Every row gives one point. To make a cloud, some directions were put in groups of two or more. Within a group, all points are equally far from the middle, so they leave a hole (a ring in 2 directions, a hollow ball in 3). The other directions are filled evenly. Then the cloud was stretched, turned, moved and blurred a little. Count the holes, and give their numbers of directions, smallest first.
(in the rows, 128 means zero)

Cloud:
[[147 156]
 [160 131]
 [161 107]
 [110 168]
 [103 161]
 [105 163]
 [144 158]
 [148 155]
 [156  97]
 [122 170]
 [104 120]
 [154 146]
 [146 157]]
Holes: 1 (2)

Cloud, 19 rows:
[[142 159 145]
 [146 142 186]
 [100 108 164]
 [104 128 136]
 [115 137 131]
 [127 155 148]
 [126 117 173]
 [137 130  95]
 [165 149 159]
 [120 118 163]
 [165 117 146]
 [143 171 140]
 [105  95 185]
 [146 101 123]
 [139 152 145]
 [112 170 173]
 [138 133 162]
 [143 135 179]
 [101 150 158]]
Holes: 0

Cloud, 20 rows:
[[158  94 157]
 [142 127 132]
 [119  91 164]
 [111 133 101]
 [141 134 164]
 [ 78 156 154]
 [127 162 122]
 [140 103 191]
 [130 119 150]
 [146 161 134]
 [153 117 185]
 [ 98 106 117]
 [127 131 110]
 [ 90 137 150]
 [ 97 160  86]
 [114 170 148]
 [152 123 115]
 [126  90 156]
 [139 132 103]
 [113 173 148]]
Holes: 0

Cloud (28 x 4):
[[141  91 114 135]
 [ 83 140 151 103]
 [ 99 153 120 140]
 [119  97 147  99]
 [ 90 156 146 148]
 [172 123 115  90]
 [ 93 148 126 100]
 [137 124 149 144]
 [171 127 112 134]
 [104 164 135  95]
 [116 167 159 141]
 [136  94 102 103]
 [161 124 142 100]
 [148 190 119 113]
 [159 173 106 127]
 [150 137 155 109]
 [153 111 105 137]
 [ 83 120 157 108]
 [172 130 136 108]
 [150 115 103  88]
 [110 160 160 101]
 [131 192 129 130]
 [122 191 142 132]
 [129 184 129  99]
 [ 80 140 149 145]
 [145  94 110  94]
 [159 113 122 139]
 [127 150 110  91]]
Holes: 2 (2, 2)

Cloud:
[[111 106 141 121 120 179]
 [105 108 156 148 147 140]
 [127 138  98  86 144 132]
 [138 145 142 158 159 186]
 [104 153 108 144  81 127]
 [113 102 129 145 157 135]
 [174  80 115  88 159 143]
 [127  81 175 113 130 140]
 [117 110 124 180 137 107]
 [114 118 109 154 144 209]
 [133  87 161  87 176 163]
 [112 115 118 120 193  97]
 [124 119 104  96 109 135]
 [152  68 124  95 149 149]
 [113 150  98 181 145 144]
 [104  92 119  93 171 149]
 [134  67 138 119 137 122]
 [148 142 124 113 142  99]
 [115  89 118 120 135 135]
 [130 110 103 153 123 135]
 [ 80 119 151  99 125 143]
 [122 125 139 171 141 158]
 [ 86 156 144 175 115 158]
 [132 103 136 150 117 126]
 [122 157 120 164 172 126]
 [107 106 144 137 122  77]
 [124 116 107 120 144 123]
 [128  66 159 116 164 148]
 [130  86 134  95 156 132]
 [131  95 150 144 135 182]
 [115  97 136 146 153  99]
 [ 94 104 138 128 136 125]
 [128 104 111  71 128 141]
 [132  90 119 111 145 153]
 [128 106 112 138 163 110]
 [153 109 147 106 170 142]
 [108 129 107  96 170 123]
 [128 181  96 157 137 122]
 [150 126 130 157 158 179]
 [105 163 110 127 137 146]
 [155 128 125 118 126 152]
 [140 135 109  68 110 122]
 [111 137 124 130 165 158]
 [128 131  81 147 110 158]
 [ 79 147 144 144 136 127]
 [171 159  79 107 107 172]
 [103  99 113 113 152 115]
 [ 85  81 145 133 166 105]
 [119  85 152 139 156  91]
 [117 138 105 128 116 165]
 [137 103 134 105 189 118]
 [147  91 113  90 175 155]
 [103 164  82 164 130 138]
 [102 108 115 107 170 138]]
Holes: 0

Cloud:
[[145 121 115 126  80 104]
 [108 106 182 129 136 132]
 [104 168 145 141 147 112]
 [111 122 102  86 147 162]
 [118 156 101 127  96 102]
 [141 121 154 140 154 148]
 [145 128 100 145 110 177]
 [109 114 159  98 180 122]
 [ 85 167 110  71 128 123]
 [118 164 140 101 144  79]
 [111 102 155 138 128  91]
 [101 103 163 108 124 162]
 [103 164 114  63 124 120]
 [111 165  98  70 142 151]
 [139 134 104 147 148 119]
 [116 157 139  97 157 172]
 [ 94 174 158 111 154 132]
 [154 165 114 131 112 163]
 [132 144 163 127 123  79]
 [120  98 138 119 102 156]
 [137 121  96 134 115 172]
 [165  97  97 139 116 128]
 [166 117 160 112 101 140]
 [ 92 135 184  94 117 128]
 [156 121 125  91  95 126]
 [ 77 139  92 144 116 146]
 [136 103 165 146 140 123]
 [135 161 133  82 146  76]
 [105 168 120 117 143  92]
 [110 105 118 126 116 171]
 [130 124  90 136 116 163]
 [118 162 111 109  97 134]
 [102 155  95 100 132 155]
 [139 124 127  69 130  89]
 [121 101 105 115 123 147]
 [106 122 115 151 110 179]
 [126 129 109 124 124 179]
 [ 93 103 173 151 126 152]
 [142 132 130 131 104  74]
 [149 145 123 119 173 122]
 [ 99 173 140  81 163  86]
 [112 163 102 124  99 143]
 [103 158 161 108 138  79]
 [161 153 160  88 146  82]
 [124 133 182 119 125  98]
 [148 102 147 112 116 163]
 [117 172 144 121 155 109]
 [101 148 102 115 157 120]
 [160 103 136 104 149  99]
 [ 97 168 172 111 134 113]
 [111 115 157 125 166 126]]
Holes: 2 (2, 2)

Cloud, 82 rows:
[[110 120 109  86 107 143 118 155]
 [152 141  94 118 123 120 139 126]
 [102 102  72  76 126 126  98 113]
 [107 127  99 162 154 142 105  98]
 [143 139 114 109 107 112 107 176]
 [130  89 131 111 126 114 190  80]
 [100 127 141 146 142 145 172  77]
 [111 109 138 139 119  83 137  66]
 [102 128 129 108 148  68 141 109]
 [101 127 125 119  76 107  98 109]
 [104 146 170 168 121  90 148 178]
 [ 81 127 122  75 139 119 123 106]
 [129 104 141 138  97 169 133 155]
 [ 77 116  92 121 133 131  87 123]
 [125 149  87 140 132 158 161 156]
 [103 154 104 130 152 119 180 108]
 [101 129 165 170 121 111 128 155]
 [134 119 109  89 101 117 135 160]
 [121 103 133 149 150 146 107 139]
 [140 141 132 126 146 122 144  85]
 [160 118 120 140 111 104 112 119]
 [102 106  83 135 160 147 117  96]
 [139 168 105 126 162 130 140 114]
 [116 127 124  63 129 167 146 127]
 [104 113 131 149 137  94 105  84]
 [123 131 100  91 176 155 154  77]
 [122  91 119 125 130 136 152  71]
 [138 146 142 137 102  64 144 147]
 [ 83 104 154 103 152 125 138 110]
 [146 125 154 110  89 151 167 168]
 [136 116 100 106 140 163 106 175]
 [104 143 128 146 152 160 116  76]
 [118 104 130 177 118 100  99 146]
 [111  65 109  98 112 131 149 125]
 [135 144 132 175 110 124 156 148]
 [137 159 127 127 125 123  84 131]
 [106 102  97 138 131 157 101 121]
 [135 118 143 118  86 119 121  94]
 [143 134  87 128 126 120 163 155]
 [112 153 164 144 160 155  99 154]
 [166 133 158 122  96 140  95 184]
 [138 107 164 113  75 132 142 180]
 [119 118 160 109 111  83 116  85]
 [106 157 111 129 183 130 156 143]
 [122 151 102 165  87 118 105 155]
 [105  78  96 137 126  81 139 101]
 [ 94 108  89  84 127 159 114 132]
 [101  98 120 109 130 100 136 140]
 [145 106 141 105 100 140 119 187]
 [130 134 112 167 108  83  82 130]
 [112 103  94 149 115 106 179 118]
 [107 101 160 140 148 118 117 131]
 [103 110  89 138 142 133 158 140]
 [103 110 126  92  84 111  97 136]
 [150 123 156 101  93 138 186 138]
 [129 109 100  94 117 168  78  80]
 [105 116 142 153 130 125 141  78]
 [146 120 135  84  84 140 118 164]
 [165 114  98  80 138 171 117 156]
 [126 116 140 104 126 131  95 151]
 [ 89 134 156 204 148  87 144 149]
 [161 141  93  91 116 146 100 141]
 [137 130 135 149 155 146  72 136]
 [136 132 125 164 154 170 162 131]
 [118 144 114 152 130 164 158 126]
 [123 125 118 149 116  87 165  94]
 [153 148 116 119 119 185 150 182]
 [ 94 110 102 116 159 149  98  66]
 [112 128 109 115  63 111 157 123]
 [112 121  91 110 142 181 175  91]
 [ 91 101 162 125 149 126 142 123]
 [132  90 113  94 119 140 119 157]
 [ 72 152 129 123 163 120 114 135]
 [141 115 157 106 117  88 114 125]
 [105  90 127 121 148 102 126 112]
 [ 92 132 143  89 114  98 137 125]
 [ 95 119 109 129 139 172 106 129]
 [ 95 150 147 138 148  80 186 139]
 [108 122 108 128  77 120 171 144]
 [102 146  80 118 143 129 167  82]
 [110 157 160 131 119 143 158 117]
 [ 95 140 123 118 174 103 161 125]]
Holes: 1 (4)

Cloud:
[[ 92  79 131  70 152 141 123 172]
 [165 140 126 176 126  94 118 119]
 [127 157 127  91 117 178  90 101]
 [140 124 162 101 129 109 152 170]
 [101 129  74 111 170 168  99 154]
 [116 130 126  78 114 175 135 119]
 [147 125 102 122 145 130  99 116]
 [112 158  98 169 115 114 121 146]
 [150 137 134 129 142  87  86 159]
 [126 116 179 149 115 117 109 123]
 [125 150 133 130 106 137 118 142]
 [ 88 130 115 114 119 185 135  98]
 [109 185 100 120 131 129 123 128]
 [130 109 115 125 111 167 168 131]
 [110 120  96 126 116 142 134 183]
 [150 141 154 154 164 140  83 145]
 [109 154 136 153 148 124  92 110]
 [144 176 186  91 158 109  95 120]
 [114 151 124  99 102 145 148 139]
 [169 194 121 140  95 155 124 119]
 [ 72 143 123 100 136 109 124  99]
 [109 118 116 172 165 117 124  91]
 [147 159 142 107 125 177  94 121]
 [114 115  79 151  94 151 104 110]
 [120 166 110 174 127  95 136 138]
 [106 151 137  79 179 120 120 108]
 [142 161 124  89 143 142 106 132]
 [133 127 132 125 134 115 147  99]
 [ 81 154 153 110 136  97  83  86]
 [ 91 144 109 152 120 186 125 112]
 [139 136 149  61 130 139 119  89]
 [ 97 147 137  75 124 150 137 108]
 [114 140 117 133 120 153 108  90]
 [ 96 136 119 112 155 151 139 132]
 [154 139 118 129 128 149 116 133]
 [ 95 136 137 131 123 138 145 102]
 [172 172 146 141 122  76 152 140]
 [157 115 147 136 132 105 136 142]
 [ 88 143 158  99 160 127 118 110]
 [106  81 134 117 158 102 113 106]
 [162 190 129 182 119  94 122 114]
 [ 92 164 147 140 143  90 129  91]
 [111  94 120  99 133 152 148 163]
 [118 149 151 161 124 155 135 113]
 [104 145 132 107 185 144  97 138]
 [163 147 131 122 140  99  77 105]
 [136 139 154 120 184 143  87 133]
 [135  93 128 113 185 121 112 132]
 [141 146 187 147 128 104 111  78]
 [105  98 135 127 110 137  97 124]
 [158 157 111 153 102 134 136 124]
 [173 128 124 137 165 125  65 138]
 [139 148 129  88 145  96 157 132]
 [120 132 169 167 150 117 142 114]
 [123 118  87 150 158 150 105 152]
 [111 115 140 102 105 138  95 123]
 [123 151 111 160  94 156  99 133]
 [182 161 137  99 190 126  79 117]
 [128 133 122 140 162 150 163 154]
 [100 137 112 122 146 184 107 149]
 [ 90 111 135 133 162  94 117 118]
 [114 127 116  80 154 171  92 102]
 [143 120 121 156 104 146  99 134]
 [166 116  78 160 124 151 154 172]
 [154 181 130 164 114 128 118 139]
 [137 175 133 144  73 145 100  74]
 [111 121  84 159 156 150 130 164]
 [140 186 152 126  90 124 138 129]
 [107 133 130 107 152 158 118 156]
 [143 110 127 108 157 127 123 101]
 [165 175 140 141 150 112  63 109]
 [147 189 148  97 141  93  76 102]
 [117 154 135 153 181 120  61 136]]
Holes: 0

Cloud (100 x 9):
[[133 108 123  99 167 100 105  84  84]
 [137 104 153 134 103 156  96 147 128]
 [147 140 103 126 161  83 158 123 110]
 [138 139 131 152 113 154 190  94 109]
 [115  97 145 109 114 144 103  84 162]
 [143 147 155 136  94 163 138  87 145]
 [123 153 155 177 117 107 110 142 138]
 [122 134  84 134 140  86 104 128  85]
 [107 104 138 156 138 109 174 126 107]
 [127 132 126  87 150  91 128 164 116]
 [110 150 169 155 190 126 113 118 113]
 [ 93 140  96 120 149 120 147 102 150]
 [168 126 134  97 153 130 107 140  93]
 [113 130 113  80 129 111 137  65  94]
 [114 132 149 114 180 138  83 186 112]
 [111 116  80 138 145 131 128 132 123]
 [ 93  89 135 141 129 109 154  88  99]
 [136 121 138 117 185  93  93  98 112]
 [110 153 137 161 100 156 169  96  92]
 [ 98 128 154 151  96  79 107 157 162]
 [152 122 139 138 113  91 162 142  99]
 [ 83 140 114 146 137 124 122  51 138]
 [107 138 140 148 157 153  96  66 108]
 [ 95 113 129 171 124 116  92 105 120]
 [ 90 152 154 164 127 151 196 108 123]
 [ 82 117 121 107 123 148 108 131 104]
 [107 122 166 155 127  95  88 151 122]
 [ 64 137  95 112 134 118 128 104 125]
 [136  99  91 151 130 117 109 158 136]
 [ 93 111 170 107 147 136 121  72 142]
 [113 128 172 129 161 148 120 107  78]
 [139 140 146  91 129 114 161 110 132]
 [178 119 131 135 170 116 125 151 111]
 [160 138 154 134 121 160  91 121 144]
 [ 83 110 117 122 162  87  78 127 164]
 [ 62 112 119 105 122  94 139 146 133]
 [106 132 133 161 136 119 103 153  82]
 [119 134 113  95  93  97 109 148 133]
 [140 147  99 127 123 110 121 170 131]
 [155 116 116 162 128 112 116 119  91]
 [124  83  96 114 109 117 125 142 144]
 [126 114 134 121 184  88 102 103  95]
 [101 147 143 144  75 112 136 104 120]
 [121  75 131 138 115 104 108 152 180]
 [128 131 144 139 183 152 117  65 110]
 [ 85  97 128 127 173 126 120  84 117]
 [103 138 130 151  84 154 156 149 139]
 [ 87 129 111 177 134 156 141 138 104]
 [110 141 114 172 168 134 156 176 118]
 [108 133 150 124 197 133 123 141  90]
 [120 123 164 111 107 112 160  83 155]
 [ 71  98 150 140 109 118 112  69 141]
 [107 171 145 136 184 149 151  86 133]
 [143 165 144 170 124 110 120 142 140]
 [115 100 140 182 149 137 141 141 154]
 [118 112 168 108 169 125 101 173 128]
 [174 127 111 128 118 121 123 141  99]
 [150 157 113 130 157  94 152 140 118]
 [ 73  80 128 150 114 110 132 140 131]
 [113  91  97 102 133 121 128 136 140]
 [ 93 142 159 119 178 147 125  69 137]
 [ 80 150 162 147 129  96  91 143 134]
 [116 164 129 111 176 137 159 101 119]
 [118 108 111 133 151 119  89  62 114]
 [123  73 148 126 126 105 127 128 176]
 [135 144 136 120 192 130 111 138  77]
 [119 120 152 109 140 132  72 162 107]
 [126 172 147  94 164 124 135 123 113]
 [120 133  97 100 152  84 100 168 110]
 [112 117 134 131 177 154 114  64 126]
 [100 159 128 102 156  67 116 120 117]
 [ 80 138 138 122 140 133  71 112 143]
 [100 166 185 122 134 128 153 118 118]
 [151 134 102 114 117 103 157  60 124]
 [161 164 174 150 116 143 133 126 135]
 [111 170 134 152 162 122  83 130 130]
 [ 85 146  97 140 158 126 160 105 130]
 [ 89 151  87 144 138 134 129 120 110]
 [122 152 138  93 100 146 127  97 116]
 [116 114 131  90 170  94 127 126  94]
 [ 94 104 114 116 159 140  87 146 131]
 [131 128 129 156  91 124 144  67 151]
 [112 137  97  92 130  80 100 156 120]
 [129 116 137 105 116  84 164 151 136]
 [ 68 151 142 165 133 131 172 159 128]
 [ 74 110 130 128 126  75 162 145 120]
 [125 148  95 125 126  94 118 155 151]
 [ 87 148 107 168 130  98 108 118 152]
 [124 137 150 163 161  83 126 101 128]
 [143  89 155 150 129 129 158 112 123]
 [143 113 132  79 132  84 117 135  94]
 [120 123 115 155 128 123 142  59 161]
 [ 78 125 139 153 134 141  99 165  99]
 [156 174 128 145 142 112 145 110 112]
 [ 90 120 147 112 127 153  99 107 170]
 [123 129 124 145 174  91 115 127 168]
 [146 146 137 159 145 119 177 151 103]
 [121 142 116  87 129 132 120  92  85]
 [171 160 124 119 157 142 131 146  89]
 [125  93 102 144 162 136 127 107 138]]
Holes: 3 (2, 3, 3)

Cloud:
[[ 85 153 130 130 136 127 167 104 147]
 [148  85 108 114 120 157 134 190 142]
 [130  85 138 119 172 136 115  87 138]
 [190  99 137 125 117 119  98 115 149]
 [121 148  78  91  93 141  85 108 135]
 [161  76 154 158 126 142 108 148 119]
 [123  96 133  93 105 128 162 113 106]
 [179 149 143 140  75 138 153 121 135]
 [ 96 138 149 130 155 146 137 145 141]
 [112 140 161 133 113 106 131 133 165]
 [122 163 136 174  91 151 129 106 107]
 [134 175 142 189 109 133 138 108 127]
 [155  89 152 179 150  88 105 137 133]
 [172 170 143 163  96 150 185 137 132]
 [149 122 132 124 104 181 150 156 150]
 [147 133 108 181  96 137 141 146 152]
 [117 110 160 102 116 113  75 107 113]
 [127 139 151 178 140  88  91  79 119]
 [133 131 118 123 105 135 114 119 178]
 [107 104 144 126 184 111 140  95 121]
 [163 151 165 174 103 105 168 126 109]
 [115 116 120 174 114 166 147 144 144]
 [158  69 155 165 145 116 124 121 102]
 [ 86 118 128  90 155 142 122  83  95]
 [ 97 150 100 108 155 105 117 117 117]
 [159 105 160  97 148 102 102 114  96]
 [161 102 110 133 129 127 163 128  86]
 [159 134 152 150 166 116  82 105 136]
 [129 168 164 177 163  98 138 113 129]
 [132 148 126 157 165 131 117  68  95]
 [133 137  86  84 114 140  88 139 144]
 [166 129 149 138 153  94 145 101 161]
 [112 155  91  64 116 159 112 105 120]
 [ 67 155 101 122 116 119 160 123 120]
 [138 110 137 104 140  98  80 109  95]
 [ 83 162 157 131 123 117 145 116 125]
 [163 179 109 100 122 134 149 114  86]
 [202 166 102 146 100 128 144 137 123]
 [117  84 146 125 129 111 124  92 154]
 [129 148 165 161 122 130 119 152 106]
 [101 108 177 153 118 131 146 123 122]
 [186 116 107 119 127 139  84 147 127]
 [143 139 164 131 134 110 130 101 170]
 [150  89 125 184 161 125 113 136 119]
 [190 149 129 140 116  98 107 127 103]
 [134  98 142 145 162 122 105 143  93]
 [100  81  95 100 110 154 111 151 156]
 [188 112 139 140 177 130 151 109 140]
 [ 58  99 129  98 113 120 124 121 135]
 [135 130  96  68 119 124  96 116 102]
 [120 138 124 139  98 163 130 193 145]
 [148 149 113  90 138 146 157  78  95]
 [ 75 152  85  80 117 156 136 108 116]
 [148 139  77 141 113 155 157 168 118]
 [130 108 111 142 164 127  86 151 141]
 [156  81 136 119 146 157 149 145 115]
 [166 168 122 118 110 124  96  94 145]
 [112 165 102 172 138 130 150 160 152]
 [138 125 114 134 132 144  65 129 116]
 [143 108 132 129 143 170 104 142 128]
 [171  89 153 101 118 109 152 117 119]
 [135 140  98 150  77 159 121 151 104]
 [190  93 119 111 114 138 151 129 142]
 [181  97 132 120 131 163 124 131 105]
 [167 137 129 105  93 107  95  98 113]
 [128  73 150 160 144 115 157 143 140]
 [ 85 146 140 115 100 120 133 147 146]
 [148 133 169 185 106 108 136 159 113]
 [148 100 141 127 124 137 172 111  93]
 [134 111 168 134 110 161 140 130 135]
 [142 148 126 108 142  82 126  92 126]
 [208 113 155 100 123 106 111 109 108]
 [119 150 151 113 128 151 127  98 158]
 [136 141 178 146 123 120 159 116 160]
 [112 145 153 139 141 128  90  94  90]
 [129 150 137 105 145 126  86  83  91]
 [ 96 119 143 118 137 135  79 124 102]
 [ 98  88 130 118 160  90 125 119 112]
 [139  95  96 148 151 155 130 130 140]
 [100 121  83 136  88 109 110 132  92]
 [178 153 140 121 141 107 140  61 108]
 [126 115 117 126 119  85 125 150 130]
 [124 120 121  70 119 154 124  92  85]
 [128 105 152 118  96 123 146 129  88]
 [131 137  81 102 111 176 119 150 144]
 [185 142 148 137 109  94 115 124 153]
 [109  86 136 128 184 109 128 113 114]
 [129 132 119 184 155  89 144 141 114]
 [127  99 161  92 110 108  95  90 113]
 [103 132 117 107 162 150  97  87 100]]
Holes: 1 (8)
